Each row is a point. Any point is a mix of the corners, with weights that add up to 1. It lies inside the corners' shape when no weight is negative. Say inside or outside, and name the corners with a negative weight.
(in the rows, 100 means zero)

Corners:
(1): |  81 | 115 | 123 |
(2): |  92 | 114 |   5 |
(3): | 128 |  74 | 140 |
(4): | 131 | 117 | 122 |
Points:
| 115 | 122 | 110 | -> outside (3)
| 96 | 98 | 82 | -> outside (4)
| 125 |  79 | 134 | -> inside
|  93 | 111 |  78 | -> inside
| 100 | 107 | 115 | -> inside

Corners:
(1): |  94 | 109 | 112 | 126 | 108 |  96 |  80 |  93 |
(2): |  34 |  93 | 102 |  89 |  97 | 116 | 136 | 132 |
(3): | 124 | 103 | 101 | 104 |  80 | 110 | 106 |  77 |
(4): |  76 |  72 | 113 | 110 |  74 | 109 |  79 |  91 |
(5): | 105 | 100 | 113 |  93 |  81 |  95 |  94 | 125 |
(6): | 124 |  79 |  98 | 115 |  94 | 125 |  80 | 101 |
(7): | 103 | 107 |  76 |  94 |  81 | 105 |  81 |  96 |
(8): |  77 |  87 |  97 |  82 | 160 |   5 |  94 | 101 |
(9): | 111 | 110 | 113 |  74 |  92 | 123 |  88 |  89 |
Points:
| 105 |  89 | 100 | 105 |  92 | 113 |  92 | 103 | -> inside
|  61 |  99 | 104 |  86 | 127 |  62 |  98 | 100 | -> outside (3, 5, 6)
|  39 |  71 |  87 |  92 |  95 |  88 | 114 | 134 | -> outside (1, 3, 9)
| 111 | 106 | 107 |  94 | 104 | 110 | 100 | 103 | -> outside (4, 7)
| 102 |  91 | 101 |  85 |  94 |  90 |  96 | 111 | -> outside (1)
| 100 | 104 | 107 | 100 | 107 |  63 |  78 |  89 | -> outside (2, 6)
|  82 |  86 | 113 |  97 |  99 | 104 |  93 | 106 | -> outside (3, 7)

Corners:
(1): |  80 | 113 |  95 |  70 |  33 |  91 |  70 |  88 |  76 |  94 |  99 |
(2): |  78 | 121 |  96 |  87 | 112 | 113 |  80 |  93 | 105 |  94 |  65 |
(3): |  75 |  46 | 100 |  85 |  77 | 145 |  74 |  88 |  86 |  53 | 105 |
(4): | 104 |  95 | 112 |  83 | 118 |  94 | 174 |  60 |  60 |  99 |  91 |
(5): |  72 |  38 |  68 | 108 | 117 | 113 |  93 |  60 |  70 | 116 | 118 |
(6): | 195 |  88 |  96 |  84 | 105 | 108 | 120 |  77 | 101 |  74 |  95 |
(7): |  94 | 107 |  83 | 107 |  78 | 137 | 152 |  68 |  70 | 112 |  89 |
(8): |  78 |  53 |  64 | 105 |  90 |  97 |  76 |  85 | 126 |  51 | 114 |
(9): | 134 | 106 |  80 |  77 | 117 | 100 |  82 | 177 |  91 |  86 |  99 |
(10): |  78 | 103 |  96 | 121 |  98 | 115 |  72 |  71 |  76 |  63 | 114 |
(11): |  91 | 127 | 101 | 124 | 105 | 102 |  97 | 112 |  67 |  94 |  22 |
(12): | 128 |  58 | 136 | 119 | 113 | 116 |  68 | 159 | 163 |  65 |  94 |
Points:
| 102 |  83 |  51 |  78 |  78 | 110 | 152 |  61 |  36 | 111 | 105 | -> outside (2, 10, 12)
|  91 |  75 |  86 | 100 |  97 | 108 |  91 |  82 |  88 |  88 | 101 | -> inside
| 108 |  88 | 100 |  98 |  89 | 120 | 112 |  74 |  84 |  89 |  92 | -> outside (8, 9)
|  60 | 112 |  92 |  98 | 110 |  98 |  90 | 124 | 101 | 113 |  69 | -> outside (3, 6, 10)
| 109 |  83 |  95 |  93 | 101 | 110 | 103 |  84 |  96 |  78 | 106 | -> outside (11)
|  96 |  88 |  95 |  93 |  93 | 104 |  78 |  97 | 101 |  75 |  95 | -> outside (7)

Corners:
(1): | 111 |  97 |  89 | 105 |  76 |  78 | 103 | 101 |  78 | 107 |  83 | 106 | 116 | 113 |
(2): |  80 |  88 |  96 | 109 |  98 | 126 | 116 |  76 |  83 | 120 |  86 |  82 | 109 |  85 |
(3): | 114 |  99 |  88 | 124 |  88 | 117 | 101 |  75 |  89 | 119 |  53 |  91 |  88 |  54 |
(4): |  98 |  83 |  85 |  82 |  77 |  86 |  83 | 105 |  83 |  69 |  98 | 105 |  74 |  87 |
(5): | 102 |  93 | 100 |  86 |  88 |  63 |  72 |  68 | 143 |  92 | 102 |  90 | 113 | 130 |
(6): |  92 | 112 | 127 |  94 |  98 | 130 | 124 |  80 |  84 | 102 | 100 | 108 | 107 |  56 |
(7): |  95 |  88 |  90 |  81 |  80 | 135 | 162 | 103 | 143 | 108 | 104 | 100 | 111 | 109 |
(8): |  81 | 102 |  87 | 105 |  80 | 107 |  79 |  92 | 124 | 113 | 101 | 110 | 109 | 100 |
(9): |  89 |  94 |  88 |  88 | 114 |  90 |  88 |  91 |  80 | 106 |  58 | 109 | 109 |  55 |
(10): | 111 | 102 |  93 |  85 |  95 | 122 |  82 | 102 |  82 | 122 |  98 |  95 | 116 |  63 |
(11): | 119 |  87 |  81 | 104 |  89 | 127 |  98 |  77 |  99 |  87 | 104 | 118 | 123 | 127 |
(12): | 105 | 153 |  76 |  79 |  82 | 132 |  74 |  91 |  79 |  58 |  98 |  87 | 120 |  87 |
(13): | 109 | 101 |  83 |  79 | 134 |  84 | 116 |  93 |  77 | 110 | 102 | 123 |  56 | 100 |
(14): |  94 | 106 |  97 | 103 | 109 | 100 |  86 | 116 | 113 |  82 | 103 |  93 | 104 |  98 |
(15): | 120 |  94 | 111 |  70 | 101 | 101 |  89 |  98 |  90 | 100 |  95 | 129 |  94 | 195 |
Points:
| 104 |  97 |  94 |  85 |  94 | 104 | 102 |  95 |  91 |  90 |  97 | 105 | 104 | 102 | -> outside (3, 8)
|  94 | 108 |  90 |  96 |  78 |  94 |  82 | 104 |  98 |  89 |  85 |  88 | 100 |  59 | -> outside (2, 11, 13, 15)
| 100 |  99 |  91 |  94 |  97 | 109 | 107 |  90 |  97 | 101 |  91 | 103 | 103 |  82 | -> outside (15)
| 111 | 101 |  94 |  97 |  99 | 109 | 101 |  88 |  96 | 103 |  88 | 101 | 113 | 104 | -> outside (4, 8)

Corners:
(1): | 101 |  52 | 106 | 100 |  84 |  25 |  78 | 102 |  58 | 145 |  87 | 111 |  57 |  62 |  97 | 137 |  71 | 159 | 104 | 105 |
(2): |  85 | 139 | 153 |  10 |  88 |  98 |  92 |  47 |  52 | 127 |  74 |  82 | 113 |  95 |  64 |  93 |  73 |  39 | 125 | 108 |
(3): | 142 | 106 |  96 |  96 |  87 | 120 |  38 | 161 | 117 |  86 | 118 |  50 | 135 | 120 |  50 |  69 |  49 |  58 | 100 | 126 |
(4): | 107 | 190 | 118 |  51 |  72 |  86 |  67 |   5 |  18 | 129 |  81 | 105 |  47 | 113 | 135 |  59 | 123 |  15 | 127 | 130 |
(5): | 125 |  50 | 111 |  92 | 112 | 121 |  71 | 151 | 120 |  94 | 133 | 133 | 135 | 137 |  67 | 100 |  90 |  29 |  88 |  52 |
(6): | 169 |  76 | 145 | 134 | 116 | 162 |  79 | 127 |  69 |  44 | 108 |  78 | 152 | 132 |  27 |  99 | 102 |  51 | 131 |  67 |
(7): |  99 |  63 | 104 | 114 | 108 |  54 | 111 |  77 | 139 |  98 | 115 | 119 | 109 |  49 | 111 |  62 |  90 | 167 |  80 | 107 |
(8): | 121 |  45 |  88 | 130 | 124 | 171 | 132 | 139 |  49 | 128 | 123 |  95 | 133 | 121 |  18 |  51 |  53 |  42 | 102 |  80 |
(9): |  65 | 178 | 157 |  64 |  76 | 105 |  91 | 114 |  60 | 146 |  54 | 118 |  75 |  79 | 104 |  85 | 147 |  39 | 173 | 132 |
(10): | 116 |  33 | 102 | 117 | 126 |  69 | 112 |  83 | 108 | 162 |  72 |  90 | 107 |  98 | 165 | 138 |  90 | 140 |  89 | 146 |
(11): |  68 |  52 |  38 |  75 |  91 |  58 | 141 |  96 |  94 |  96 |  98 |  81 |  64 |  89 | 114 | 135 | 124 | 158 | 115 | 122 |
(12): |  87 |  45 |  83 |  58 | 128 |  98 | 101 | 114 |  82 |  96 |  43 | 129 |  41 |  52 | 156 | 112 |  82 | 119 | 110 | 125 |
(13): | 109 |  56 |  75 |  83 |  90 |  88 |  88 |  96 |  72 | 141 |  55 | 100 |  74 |  41 |  95 | 102 | 158 | 146 |  61 | 117 |
(14): |  71 |  68 | 139 | 138 | 105 | 137 | 112 | 158 |  82 |  78 |  84 |  64 | 120 | 159 |  50 |  79 |  50 |  62 |  52 |  61 |
(15): |  32 |  41 |  57 |  97 |  58 | 109 |  88 |  79 |  70 | 110 |  78 | 126 |  97 |  65 | 147 | 139 |  83 | 184 |  93 | 149 |
(16): |  77 | 133 |  87 |  86 |  89 |  92 |  65 |  50 |  96 | 124 |  18 |  97 |  91 |  94 |  84 |  92 |  86 |  30 | 147 |  85 |
(17): | 111 |  54 |  75 |  68 |  86 |  65 | 115 |  99 |  95 | 114 |  50 | 154 |  67 | 111 |  97 | 105 |  96 | 178 | 101 | 147 |
(18): | 101 |  29 |  89 | 140 | 150 |  98 |  92 | 139 |  55 |  41 | 110 | 103 | 152 | 118 |  30 |  89 |  89 |  44 |  88 | 129 |
(19): |  58 |  83 |  87 | 101 | 143 | 114 |  79 |  81 | 127 | 136 |  93 | 109 |  50 |  87 |  98 | 158 |  83 | 148 |  68 | 133 |
(20): |  84 |  27 |  91 | 110 |  59 |  65 | 149 |  65 | 115 | 120 |  72 | 116 |  46 |  48 | 113 | 135 |  91 | 117 |  76 | 153 |
(21): | 141 | 108 |  51 | 104 |  91 |  62 | 127 | 104 |  84 | 113 |  78 | 135 | 118 |  54 | 110 | 143 |  93 | 137 |  71 | 119 |
Points:
|  81 | 154 | 118 |  66 |  64 |  85 |  96 |  59 |  99 | 124 |  32 | 109 |  56 |  56 | 129 | 101 | 108 | 141 | 107 | 136 | -> outside (1, 5, 8, 10, 11, 18)
|  93 | 102 | 108 |  83 |  93 |  97 |  94 | 103 |  78 | 118 |  74 | 106 |  85 |  85 |  99 |  99 | 107 |  85 | 117 | 121 | -> inside
| 101 |  87 | 105 |  93 | 101 |  97 |  91 |  94 |  78 | 116 |  87 | 103 |  94 | 103 |  97 |  99 |  94 |  80 |  99 | 111 | -> inside
|  97 |  82 |  99 |  65 |  84 |  79 | 124 |  71 |  97 | 124 |  79 | 122 |  62 |  83 | 155 | 126 | 128 | 155 |  88 | 139 | -> outside (1, 3, 8, 16, 18)
| 107 |  78 | 106 |  93 |  91 |  90 |  97 | 107 |  71 | 113 |  84 | 104 | 102 |  92 |  88 |  94 |  92 |  86 | 112 | 107 | -> outside (19)

Corners:
(1): |  85 |  82 |  93 | 120 | 159 |  73 |  55 | 117 |  79 | 111 | 112 | 108 | 129 | 161 | 136 |  92 |  47 |  50 |  87 | 104 |
(2): |  61 | 163 |  85 | 134 |  59 | 103 |  57 |  84 | 145 | 151 | 114 | 121 |  86 |  84 | 123 |  82 | 162 | 115 | 131 |  49 |
(3): |  91 | 121 |  55 |  53 |  92 | 122 |  39 |  70 | 128 | 155 | 129 |  77 | 119 |  72 |  46 |  49 |  38 |  89 | 166 |  88 |
(4): | 115 | 103 | 149 |  70 | 113 | 124 | 121 |  78 | 156 |  81 |  35 |  83 |  50 | 162 | 180 | 153 | 139 |  78 |  92 |  57 |
(5): | 121 | 127 | 102 |  70 |  95 | 124 | 141 |  99 |  82 |  80 |  58 |  57 |  99 |  77 | 151 | 138 | 148 |  47 | 142 |  94 |
(6): |  84 | 115 | 109 | 128 |  99 | 119 | 100 | 110 |  87 | 127 |  30 |  83 |  81 | 149 | 104 | 126 | 119 | 119 | 101 |  92 |
(7): |  51 |  84 | 118 | 104 |  91 |  51 | 102 |  82 | 132 |  78 |  94 |  56 | 121 | 106 | 177 |  69 |  66 | 117 | 116 |  64 |
(8): |  45 | 138 | 103 |  50 | 146 |  87 | 112 | 181 | 121 |  63 | 129 |  82 | 155 |  98 | 131 | 133 | 173 |  51 | 149 |  47 |
(9): |  51 | 110 |  69 |  71 |  92 |  90 |  99 | 125 |  95 | 141 | 128 | 119 |  98 | 113 | 144 |  69 |  82 | 104 |  71 | 126 |
(10): |  50 |  79 |  57 | 142 | 160 |  94 |  35 |  97 |  62 |  66 |  54 | 123 |  67 |  51 |  71 | 169 |  37 |  73 |  72 | 139 |
(11): | 125 | 145 | 151 |  51 |  93 |  81 | 113 | 150 |  59 |  78 |  53 |  49 |  82 |  55 |  99 |  34 | 117 |  79 | 171 | 117 |
(12): | 121 |  90 | 130 |  39 | 132 |  88 | 135 | 167 | 114 | 154 |  61 | 106 | 101 |  59 | 127 | 156 | 138 | 135 | 144 |  75 |
(13): | 121 |  61 |  36 |  81 | 195 | 178 | 131 | 101 |  70 |  46 |  52 |  59 | 155 |  96 |  86 |  49 |  91 | 104 |  84 |  89 |
(14): | 110 |  98 | 152 | 117 |  84 | 148 | 106 |  94 | 148 |  76 |  47 | 101 |  83 | 149 | 180 | 106 | 150 | 132 |  91 | 140 |
(15): |  92 |  66 |  38 | 114 |  60 |  69 |  88 | 117 | 155 | 142 | 108 | 146 |  82 | 113 |  91 | 162 |  80 |  60 |  78 |  72 |
(16): | 144 |  89 |  47 |  60 |  99 | 157 |  52 | 153 |  78 | 156 |  86 |  93 | 101 | 163 | 121 | 152 | 150 | 135 | 118 |  51 |
(17): |  76 |  63 | 152 | 105 |  90 |  86 |  78 |  96 |  47 | 119 | 112 | 150 |  52 | 122 |  77 |  89 |  39 |  93 | 127 | 121 |
(18): | 100 | 151 |  61 | 130 | 113 |  93 | 107 | 103 |  71 |  66 | 109 | 135 |  47 |  85 |  93 | 132 |  17 |  86 | 165 | 133 |
(19): | 109 |  93 |  25 |  61 | 151 |  47 | 127 | 114 |  83 | 116 | 137 | 111 |  61 |  74 |  55 | 161 | 113 | 114 | 156 | 104 |
(20): |  54 | 136 | 132 | 124 | 114 |  60 |  85 | 140 | 155 |  92 | 163 |  47 |  98 |  58 |  74 | 152 | 134 |  91 |  78 |  58 |
(21): | 122 |  72 |  44 |  59 |  82 |  37 | 111 |  88 |  50 | 105 | 131 | 168 | 150 | 158 |  97 | 138 |  63 |  88 |  66 |  44 |
Points:
|  94 | 107 |  95 |  87 |  99 | 105 |  98 | 114 | 108 | 108 |  91 |  95 |  89 |  99 | 110 | 121 | 115 | 101 | 116 |  88 | -> outside (1)
|  90 |  99 | 100 |  94 | 115 |  96 |  92 | 113 |  92 | 106 |  94 | 102 |  98 | 113 | 117 | 109 |  93 |  85 | 114 |  95 | -> inside
|  83 | 105 |  55 | 115 | 118 |  85 |  92 |  94 | 115 |  96 | 106 | 101 | 119 |  75 |  80 | 118 |  80 |  94 | 127 |  86 | -> outside (4, 9, 11, 16, 17)
|  99 |  99 |  91 |  85 | 110 |  97 | 103 | 117 | 111 | 110 |  90 | 104 |  92 | 103 | 116 | 126 | 113 | 101 | 119 |  93 | -> inside
|  66 | 107 |  86 | 112 |  88 |  97 |  54 |  90 | 117 | 122 | 121 | 116 | 100 | 141 | 122 | 115 |  74 |  74 |  98 |  85 | -> outside (11, 12, 13, 19)
|  95 | 114 |  85 | 103 | 106 | 113 |  79 | 111 |  88 | 101 |  98 | 110 | 103 | 126 | 105 | 109 |  94 |  76 |  96 |  89 | -> outside (7, 12, 19)
|  96 | 113 |  89 |  93 | 121 |  98 | 106 | 107 | 119 |  82 |  81 |  85 | 108 |  94 | 117 | 121 | 111 |  88 | 122 |  82 | -> outside (9, 16, 17)
| 102 |  96 |  86 |  85 | 107 |  98 |  92 | 113 |  91 | 109 |  94 | 105 | 102 | 124 | 113 | 122 | 101 |  96 | 106 |  80 | -> inside

Corners:
(1): | 116 | 119 | 102 | 126 |  55 |  73 |  98 |  76 | 125 | 135 | 126 | 104 |  70 | 102 |  89 | 106 | 120 | 140 | 159 |  47 |
(2): | 133 | 110 | 131 | 105 |  57 |  92 | 130 | 102 | 115 | 113 | 138 | 161 | 103 | 127 | 142 |  83 | 149 | 118 | 108 |  85 |
(3): |  87 | 137 |  70 |  82 |  87 | 118 | 109 |  71 | 118 | 195 |  76 | 186 | 123 |  96 | 101 | 109 | 102 |  88 |  46 | 115 |
(4): | 101 | 123 | 125 |  85 |  97 | 115 | 130 |  75 | 114 | 171 | 125 | 135 | 110 | 101 |  82 |  74 |  49 |  90 |  67 |  94 |
(5): | 109 |  85 | 128 | 115 | 112 |  89 |  65 | 103 | 119 | 102 | 144 | 138 |  68 | 167 |  72 | 105 | 119 | 112 | 122 |  65 |
(6): |  58 |  89 | 113 |  96 |  84 |  98 |  62 | 113 |  48 |  85 | 123 |  37 |  96 | 100 |  95 |  61 |  98 |  79 |  99 | 132 |
(7): |  65 |  94 | 103 | 104 | 125 | 151 |  95 | 169 |  82 |  54 |  82 |  40 | 123 |  83 |  99 |  93 |  68 |  72 | 159 | 115 |
(8): | 120 |  88 |  68 |  60 |  57 | 132 | 114 |  75 | 120 | 155 | 135 | 174 |  80 |  93 |  80 | 113 |  69 | 138 |  56 | 142 |
(9): |  99 | 107 | 103 |  95 | 112 | 109 |  69 |  92 |  90 |  68 | 126 |  24 | 115 | 104 | 114 | 122 |  78 |  85 |  66 | 113 |
(10): | 124 |  66 | 128 |  79 | 133 | 133 |  49 |  72 |  83 | 105 |  73 |  41 |  74 |  84 | 118 | 102 |  69 |  60 |  99 | 101 |
(11): |  90 | 108 | 110 | 102 |  82 |  95 |  95 |  59 |  94 | 121 |  93 | 152 | 114 | 102 | 104 |  87 |  62 | 124 |  47 |  95 |
(12): |  58 |  63 |  90 |  72 | 128 |  82 |  97 |  87 | 100 |  72 | 102 |  62 | 116 |  68 | 131 | 106 |  68 |  90 | 124 | 116 |
(13): | 101 |  89 |  91 | 117 | 162 | 100 |  67 | 116 |  49 |  77 | 104 |  57 |  92 |  88 | 122 |  87 |  54 | 106 | 120 | 117 |
(14): | 101 | 104 | 102 | 149 | 125 | 125 |  65 | 107 | 116 |  65 | 108 |  56 |  70 |  86 | 107 |  97 |  78 |  60 | 125 | 116 |
(15): | 129 | 128 | 135 |  94 |  81 |  99 | 102 |  78 | 113 | 156 |  98 | 159 | 109 |  72 |  72 | 112 |  93 |  93 |  10 | 132 |
(16): | 115 | 124 |  88 |  41 |  85 |  87 | 102 |  82 | 128 | 136 | 105 | 159 | 108 |  85 |  72 |  60 |  84 |  97 |  19 |  87 |
(17): |  86 |  58 |  97 | 117 | 146 | 121 |  83 | 142 | 102 | 100 | 102 |  21 | 114 |  96 | 127 |  93 |  75 | 101 |  99 | 116 |
(18): | 136 |  92 | 113 | 121 |  81 |  94 |  97 |  81 | 115 | 112 | 123 | 136 | 133 | 141 |  63 |  80 |  95 | 119 | 166 |  80 |
(19): | 113 | 120 | 103 | 103 | 126 |  88 |  81 | 141 |  84 |  76 |  68 |   9 |  55 | 105 | 101 | 104 |  30 |  68 | 123 | 126 |
(20): | 122 |  96 |  78 |  91 |  88 | 106 | 154 |  46 |  79 | 137 | 120 | 168 |  93 |  81 |  90 |  87 | 119 |  95 |   5 |  77 |
(21): | 141 |  75 | 128 | 112 |  38 |  52 |  49 | 101 |  75 | 132 | 119 | 141 | 112 | 128 |  90 | 105 | 111 |  74 | 109 |  49 |
Points:
| 104 | 105 | 100 | 104 | 100 | 109 |  92 |  91 | 103 | 119 | 103 | 111 |  98 |  95 | 100 |  98 |  89 |  87 |  83 | 105 | -> inside
| 103 |  98 | 105 | 100 |  97 | 101 |  92 |  97 |  99 | 115 | 107 | 107 |  97 | 101 |  95 |  89 |  86 | 100 |  99 |  98 | -> outside (9)
| 103 |  96 | 107 |  95 |  91 | 102 |  96 |  94 | 104 | 123 | 107 | 118 |  92 |  97 | 101 |  96 |  94 |  92 |  84 |  98 | -> outside (9, 13, 18)
| 105 |  95 | 108 | 101 |  90 |  98 |  87 |  92 |  95 | 118 | 107 | 114 | 105 | 104 | 100 |  94 |  82 | 100 |  87 |  95 | -> inside
| 111 | 101 | 110 |  94 |  83 | 100 |  88 |  94 | 102 | 117 | 110 | 111 |  98 | 104 |  89 |  95 |  96 |  88 |  99 |  92 | -> outside (11, 13, 17)
|  99 |  96 | 104 | 100 | 108 |  99 |  81 |  92 |  92 | 112 | 103 |  77 |  90 |  93 | 103 | 105 |  73 |  87 |  78 | 113 | -> outside (2, 7, 16, 18)
| 109 | 113 | 115 | 115 |  68 |  86 |  87 |  71 | 107 | 128 | 130 | 154 | 118 | 118 |  87 | 101 |  92 | 120 | 103 | 100 | -> outside (7, 10, 16, 17, 19, 20)
| 105 | 102 | 100 |  99 | 105 | 108 |  88 |  96 | 102 | 104 | 106 |  98 |  94 |  95 |  99 |  97 |  86 |  96 |  88 | 110 | -> outside (4, 21)
| 111 | 100 | 114 | 115 | 101 | 106 |  70 | 106 |  96 | 107 | 108 |  91 |  94 | 119 |  98 | 106 |  91 |  97 | 112 | 104 | -> outside (4, 12, 16, 20)
